Each row is a point. The last column is the point's height on a tilted bowl or saddle (a function of degree 2), plus a little noise. Along how many of its main directions does it bend up, bend down or stay straight?
In the rows, 128 means zero.

Points, 18 rows:
[[137 123 115 134]
 [157 146 149 149]
 [117 134 156 143]
 [ 98 152 125 142]
 [153 159 139 148]
 [ 93 157 152 156]
 [ 98 134 130 136]
 [109  91 145 141]
 [127 131 143 136]
 [ 96 146  85 152]
 [ 96 129 130 136]
 [126 146 145 140]
 [ 57 149 134 164]
 [161 164 150 158]
 [151 159  59 169]
 [163 141 112 142]
 [155 177 186 196]
 [166  57 136 188]]
Directions: 3 up, 0 down, 0 straight

Points:
[[ 98 148 128  91 158]
 [105 123 165 114 140]
 [153 133 184  87 150]
 [114 130  74 161 157]
 [106  99 182 133 161]
 [140 169 130 107 147]
 [169 132 152 132 136]
 [147 120  87 124 131]
 [137 153 122 118 136]
 [141 147  50 165 187]
 [143 125 165 156 149]
 [180 126 147 149 149]
 [ 99 139  97  62 192]
 [121 186 189 105 155]
 [149 158 139 163 147]
 [164 107 117 131 129]
 [144 110 122 131 122]
 [139  91 118 189 171]
 [ 96 167 103 133 169]
 [ 78 135 150 137 162]
 [129 147 108 154 143]
 [ 99 193 156 138 168]
 [142 124 145 101 128]
 [ 72 142 145 128 166]
 [105  93 125 106 123]]
Directions: 3 up, 0 down, 1 straight

Points, 46 rows:
[[ 93 144 142 166 145 194 162]
 [123 142 110 131 128 135 128]
 [159 161 118 139  97 148  98]
 [184 159 132 101 190 107  60]
 [146 132 155 149 112 150 109]
 [111  64 149 176 122 101 100]
 [131 135 117 148 162 103 115]
 [153 152 113  95 136 135 104]
 [ 96 116 151 107 132  89  97]
 [ 96  71 125 130 144 129 108]
 [ 96 178 126  69 113 168 112]
 [117  88 136 117 131 106  94]
 [132 161 144  96 104 136 100]
 [180  86 138 137 140 156 119]
 [131 106 148 120 137 104  97]
 [114  96 164 126 168 111  87]
 [162 104 156 132 136 119 101]
 [108 128 143  54  78  58  72]
 [195 160 156 147 122 142  69]
 [113  90 212  77 142 149 118]
 [197 127 135 103 144 126  88]
 [131 142 123 141 115 152 121]
 [149 134 112 160 114 148 129]
 [158 172  90 102 117  98 132]
 [127 135 167  86 154 114 102]
 [100 159 144 147  97  87 101]
 [102 132 139 119 152 132 119]
 [115 125 157 155  65 117  84]
 [110  40 201 104 174 142  81]
 [164 163 124 122  65 109  91]
 [128 133 177 154 163 149 101]
 [104 127 136 121 133 149 124]
 [137 127 107 106 174  93 108]
 [117 104 103 113  86  51  95]
 [112 181 150 166 182 118  92]
 [ 67 146 188 102 149 105 134]
 [124 170 192 127 129 126 102]
 [129 126 137  98 129 142 104]
 [123 133 147 135 116 104 105]
 [143 146 179 122 126 112  98]
 [136 119 160 160 141 116  98]
 [109 159  95 121 133 150 144]
 [ 92 166 149  93 156 147 137]
 [ 75 179 129 125  98 155 132]
 [118 112  77 108 161 146 134]
 [110 113 156 128 187 129  97]]
Directions: 3 up, 3 down, 0 straight

Points (62 x 9):
[[ 73 170 133 132 143 123 134 179 145]
 [121 108 129 129  88 104 139 137 108]
 [124 151 136 171 142 125 139 156 150]
 [111  98 131 148 116 170 106 164 116]
 [142 110 205  83 194  94 153 133 158]
 [180 157 169 110 105 107 156 169  89]
 [129  88 102  87 173 107 150 169 175]
 [171  68 156 201 113  78 135 139 143]
 [126 167 115 123 107 126 145 151 133]
 [ 81 148 166 141 190 152 135 105 133]
 [121 180 137 182 101 148 105 142 111]
 [145 115 105 113 196 143 140 119 156]
 [150 152 111 133 155 129  53 101 129]
 [125 118 123 152 115 145 178 150 150]
 [ 99 131 167 123 148 159 145  86 114]
 [100  89 195 106 123 128  67 144  72]
 [ 98 111 111 165 118 172 128 155 136]
 [120 125 117  71 118 118 157 124 120]
 [126 204 103 125 159 169 159 140 153]
 [166 178 128 191 133 145 125 117 144]
 [145 131 174 166 147 126 142 148 129]
 [132 129  69 143 125 129  92 111 156]
 [134 146 126 160 123  90  74 118 153]
 [107 125 108 109  96 141 100 101  96]
 [168 113 176 147 127  98 123 110 119]
 [128 110 119 114 155 114  83 117 139]
 [164 129 109 145  88 178 185 112 119]
 [ 85 129 102 131 128 137 146 151 147]
 [149 136 138 109 121 113 131 155 130]
 [109 139 158 118 125 103 157 146 122]
 [106 136 133 194  87 166 104 125 122]
 [160 147 142 129  92 153 102 119  98]
 [101 174 116  71 127 109  74 119 101]
 [135 150 184 126 101 100 167 136  71]
 [108 144 146  98 163 133 161 112 154]
 [100 166 101 133 142 129  70 140 121]
 [128  77 110 184 140 121  85 127 176]
 [131 151 120 133  99 124 177 155 138]
 [146 116 120 149 100 127 114 156 150]
 [241 115 149  68 137 116 136 160  59]
 [141 127 183 119 134 158 137 172 111]
 [131 114 144 186 109 126 123 134 146]
 [197 131  89 109 141 177 151 147 156]
 [ 85 162 126 103 131 111  93 138 118]
 [189 149 127 107  93 156  96  84  79]
 [137  94  88  58 163 131 154  94 116]
 [ 89 178 162 115  72  99 150  96  24]
 [112 197 124 179 106 168 126  88  73]
 [115  62  82 162 147 104 112 118 151]
 [168 144 182 126 126 162  87 177  68]
 [104 117 158 179 105 120 148 121 105]
 [140 159  97  90 156 108 148 101 127]
 [126 114 153 119 135 180 124  97 103]
 [144 157 137 130  90 137 156 142 108]
 [137 133 159 175 112 169 144 113 118]
 [134 127 129 173  51 128 144 153 120]
 [112 154 119 113 125  99 111 176 145]
 [113 125 138  91 150 130 139  78 122]
 [105 127 121 183 115 128 149 116 132]
 [152 134 160 170 118 125 109  95 138]
 [128  84 133 143 117  56  92 112 144]
 [123 132  96 126 121 160 146 112 125]]
Directions: 2 up, 5 down, 1 straight
